Each row is a point. Before rounding, the points of a table are all equally far from one centre. They may lie mostly on one side of it. Where is the centre, to within rounding?

Points (6 x 2)
[[-0.05 -0.07]
 [-0.84  0.02]
 [-0.55 -0.24]
 [ 0.03  0.17]
 [-0.06  0.47]
 [-0.87  0.14]]
Centre: [-0.42  0.19]

Points (11 x 4)
[[-0.06 -0.39  0.50  0.04]
 [-0.14  0.85 -0.03  0.40]
 [-0.47  0.13  0.59 -0.33]
 [ 0.09 -0.22  0.06  0.58]
 [ 0.04  0.58  0.81 -0.02]
 [-0.27  0.04  0.77 -0.21]
 [-0.32  0.81  0.16 -0.30]
 [-0.18  0.69  0.72  0.16]
 [ 0.18  0.29  0.78  0.40]
 [-0.04 -0.20 -0.21  0.46]
 [ 0.15  0.25  0.49 -0.56]]
Centre: [-0.04  0.25  0.17  0.06]

Points (14 x 9)
[[-0.08  0.10 -0.24  0.20 -0.30 -0.29 -0.16  0.57  0.59]
 [-0.10  0.08  0.92  0.16 -0.51 -0.45  0.33 -0.65  0.39]
 [ 0.04  0.01  0.53  0.22 -0.19  0.19  1.06  0.56  0.73]
 [-0.15  0.04  0.90  0.06 -0.58 -0.28  0.34 -0.67  0.57]
 [ 0.01 -0.29  0.18  0.82  0.10 -0.20  0.65 -0.15  0.44]
 [ 0.03 -0.48  0.70  0.08 -0.17 -0.30  0.44  0.21  0.24]
 [ 0.08  0.25  0.86  0.54 -0.67  0.25  0.10 -0.10 -0.33]
 [ 0.75  0.02  0.69  0.34 -0.24  0.30  0.36 -0.60 -0.08]
 [-0.51  0.54  0.29  0.32 -0.16  0.46 -0.19  0.11  0.35]
 [ 0.10 -0.22  0.36  0.30  0.02  0.02  0.07 -0.62 -0.10]
 [-0.39  0.23  0.00  0.51 -0.53 -0.12  0.56 -0.61 -0.30]
 [ 0.36 -0.08  0.77  0.13 -0.14 -0.24  0.05  0.44 -0.04]
 [ 0.09  0.01  0.53  0.20 -0.83 -0.74  0.17 -0.52  0.18]
 [-0.03  0.18  0.87  0.37  0.07  0.43  0.05  0.00  0.67]]
Centre: [ 0.21  0.36  0.19  0.19 -0.46  0.02  0.44 -0.07  0.36]

Points (19 x 12)
[[-0.88 -0.75  0.22  0.06  0.43 -0.67 -0.13 -0.53 -0.35 -0.11  0.51  0.33]
 [-0.02 -0.41  0.63  0.18 -0.02 -0.83 -0.01  0.36  0.07 -0.02  0.19  0.16]
 [-0.90  0.12 -0.20  0.35 -0.02  0.21  0.13  0.22  0.54  0.27  0.33  0.23]
 [-1.27 -0.19  0.06  0.39  0.48  0.11 -0.83  0.12 -0.44 -0.03  0.15  0.07]
 [-0.08 -0.89 -0.10 -0.25  0.32 -0.55 -0.48  0.58 -0.30 -0.18  0.65  0.29]
 [-0.77  0.38 -0.78  0.16  0.03 -0.32 -0.67  0.17  0.05 -0.13  0.51 -0.09]
 [-0.38 -0.62  0.20  0.16  0.23  0.06 -0.18  0.62  0.54  0.43  0.36  0.10]
 [-0.73 -0.47 -0.30  0.11 -0.42 -0.55  0.03  0.72 -0.22 -0.25  0.21  0.11]
 [-0.69  0.03 -0.38  0.20 -0.03 -0.86  0.23 -0.12  0.08 -0.44  0.65  0.52]
 [-0.40  0.41 -0.15 -0.19  0.77 -0.17 -0.01  0.52 -0.36 -0.92  0.23 -0.03]
 [-0.68 -0.31 -0.15 -0.20  0.26 -0.81  0.02  0.04 -0.61  0.25  0.43  0.42]
 [ 0.05  0.14 -0.12 -0.29  0.21 -0.96 -0.24  0.51  0.02 -0.33  0.44  0.58]
 [-1.06 -0.21 -0.14 -0.36 -0.05 -0.46 -0.53  0.55 -0.23  0.31  0.25 -0.07]
 [ 0.22 -0.22 -0.37 -0.34 -0.17 -0.59 -0.44  0.59  0.12 -0.07  0.17  0.02]
 [ 0.03 -0.01  0.19 -0.47 -0.37 -0.03  0.26 -0.25  0.13 -0.04  0.05 -0.03]
 [-0.20  0.44  0.36 -0.10  0.36 -0.17  0.09  0.52  0.00  0.04  0.61  0.69]
 [-0.12  0.21 -0.43 -0.02  0.47 -0.26  0.25  0.64  0.03  0.05  0.60  0.06]
 [-1.01 -0.16  0.30 -0.03  0.24  0.32 -0.51  0.71  0.39 -0.09 -0.35  0.10]
 [-1.07 -0.58  0.05 -0.48  0.38 -0.15 -0.85  0.21 -0.24 -0.05  0.77  0.29]]
Centre: [-0.48 -0.18  0.00 -0.04  0.28 -0.15 -0.31  0.06  0.04 -0.34  0.18  0.21]

Points (25 x 20)
[[ 0.13  0.83  0.35  0.28  0.78  0.09  0.09  0.05  0.21 -0.20 -0.30 -0.26
  -0.38 -0.10  0.20 -0.57 -0.21 -0.65 -0.33  0.10]
 [-0.36  0.98  0.03  0.34  0.34 -0.61  0.31 -0.13  0.21 -0.14 -0.20 -0.09
  -0.29 -0.42 -0.10 -0.83  0.24 -0.54 -0.69  0.15]
 [-0.12  0.91 -0.16 -0.11  0.32 -0.76 -0.11 -0.58  0.18  0.29  0.27  0.15
  -0.12 -0.29  0.51 -0.76  0.15 -0.66 -0.34  0.16]
 [-0.15  0.55  0.28  0.25  0.74 -0.49 -0.14  0.15 -0.24 -0.42  0.33 -0.02
   0.49  0.22  0.56 -0.54 -0.39 -0.39 -0.29 -0.25]
 [ 0.01  0.55 -0.49  0.34  0.05 -0.52 -0.42  0.47 -0.20  0.25 -0.71 -0.25
  -0.58 -0.24 -0.23 -0.83  0.19 -0.08 -0.42  0.16]
 [-0.11  0.22  0.11  0.35  0.38 -0.35 -0.04  0.08  0.41 -0.58 -0.48 -0.42
  -0.53 -0.35  0.38 -0.85  0.07 -0.19 -0.59 -0.08]
 [-0.05  0.46 -0.34  0.51  0.88 -0.63 -0.35 -0.40  0.20 -0.50 -0.10 -0.08
  -0.79  0.03 -0.32 -0.67 -0.02 -0.20 -0.59 -0.10]
 [-0.38  0.23  0.08  0.23  0.42  0.05  0.37  0.07 -0.20 -0.32 -0.14 -0.32
  -0.17 -0.21 -0.28 -0.17 -0.33 -0.51 -0.95 -0.13]
 [-0.07  0.39  0.40 -0.26  0.45 -0.35  0.24  0.01  0.04 -0.19  0.20 -0.29
  -0.57 -0.16 -0.23 -0.76 -0.38 -0.64 -0.52 -0.15]
 [-0.16  0.94 -0.40  0.15  0.43 -0.82 -0.37 -0.12 -0.38 -0.30  0.24 -0.58
  -0.01 -0.06  0.11 -0.82 -0.50 -0.40 -0.68  0.02]
 [-0.12  0.87 -0.11  0.02  0.50 -0.48 -0.40  0.16  0.01 -0.27  0.00 -0.13
  -0.85 -0.33 -0.21 -0.01 -0.15 -0.31 -0.80 -0.08]
 [-0.12  0.43  0.25  0.46  0.84 -0.74 -0.17 -0.26 -0.37 -0.13 -0.27 -0.13
  -0.52 -0.08 -0.12 -0.13  0.05 -0.80 -0.56 -0.63]
 [ 0.08  0.82  0.06  0.30  0.76 -0.87 -0.37 -0.02 -0.15  0.16 -0.36 -0.35
  -0.51  0.42  0.40 -0.42  0.21 -0.69 -0.17 -0.13]
 [-0.10  0.28 -0.35  0.24  0.31 -0.63  0.14  0.08 -0.01 -0.13  0.06 -0.37
  -0.51  0.12 -0.06 -0.98 -0.14 -0.08 -1.09  0.05]
 [-0.20  0.06  0.08  0.80  0.24 -0.87 -0.18 -0.37 -0.20 -0.18 -0.20 -0.66
  -0.83  0.06 -0.15 -0.73 -0.13 -0.23 -0.18 -0.04]
 [ 0.31  0.55 -0.32  0.46  0.74 -0.66 -0.25 -0.16  0.22 -0.41  0.17 -0.52
  -0.54 -0.11  0.26 -0.58  0.11 -0.38 -0.82 -0.34]
 [ 0.11  0.32 -0.58  0.63  0.04 -0.49  0.18 -0.55 -0.27 -0.59 -0.24 -0.15
  -0.56  0.15  0.20 -0.51 -0.02 -0.67 -0.40 -0.53]
 [ 0.14  0.52 -0.20  0.20  0.47 -0.62  0.18  0.45  0.29 -0.73 -0.09 -0.43
  -0.40 -0.29  0.23 -0.25 -0.06 -0.36 -0.76 -0.15]
 [-0.25  0.34 -0.74 -0.34  0.46 -0.83 -0.05  0.27 -0.15  0.16 -0.12 -0.49
  -0.48 -0.49  0.52 -0.44 -0.11 -0.32 -0.43 -0.07]
 [ 0.24  0.71  0.11  0.09  1.02 -0.61 -0.27 -0.17 -0.32 -0.24 -0.21  0.06
  -0.56 -0.09 -0.36 -0.93  0.12 -0.61 -0.12 -0.15]
 [ 0.60  0.34 -0.13  0.70  0.70 -0.22 -0.20 -0.11 -0.03 -0.46 -0.51 -0.56
  -0.21 -0.25  0.43 -0.16  0.07  0.22 -0.28 -0.06]
 [ 0.20  0.40 -0.01  0.69  1.00 -0.36  0.04 -0.17  0.27 -0.27 -0.26 -0.18
  -0.70  0.13  0.09 -0.38 -0.13 -0.57 -0.62  0.12]
 [-0.34  0.78 -0.12  0.04  0.17 -0.93  0.07 -0.13  0.21 -0.32 -0.24 -0.14
  -0.71 -0.24  0.32 -0.26 -0.24 -0.83 -0.36  0.24]
 [-0.38  0.28 -0.32  0.13  0.33 -0.51  0.09  0.04  0.30 -0.12 -0.12 -0.25
  -0.42 -0.12  0.67 -0.90  0.20 -0.62 -0.76 -0.07]
 [-0.03  0.99  0.03  0.26  0.40 -0.50  0.09 -0.30 -0.16 -0.44 -0.11 -0.01
  -0.65 -0.06  0.49 -0.33 -0.06 -0.64 -0.64 -0.37]]
Centre: [ 0.02  0.28 -0.19  0.23  0.28 -0.47 -0.18 -0.12 -0.14 -0.07 -0.07 -0.07
 -0.06 -0.13  0.01 -0.35 -0.02 -0.28 -0.17  0.01]
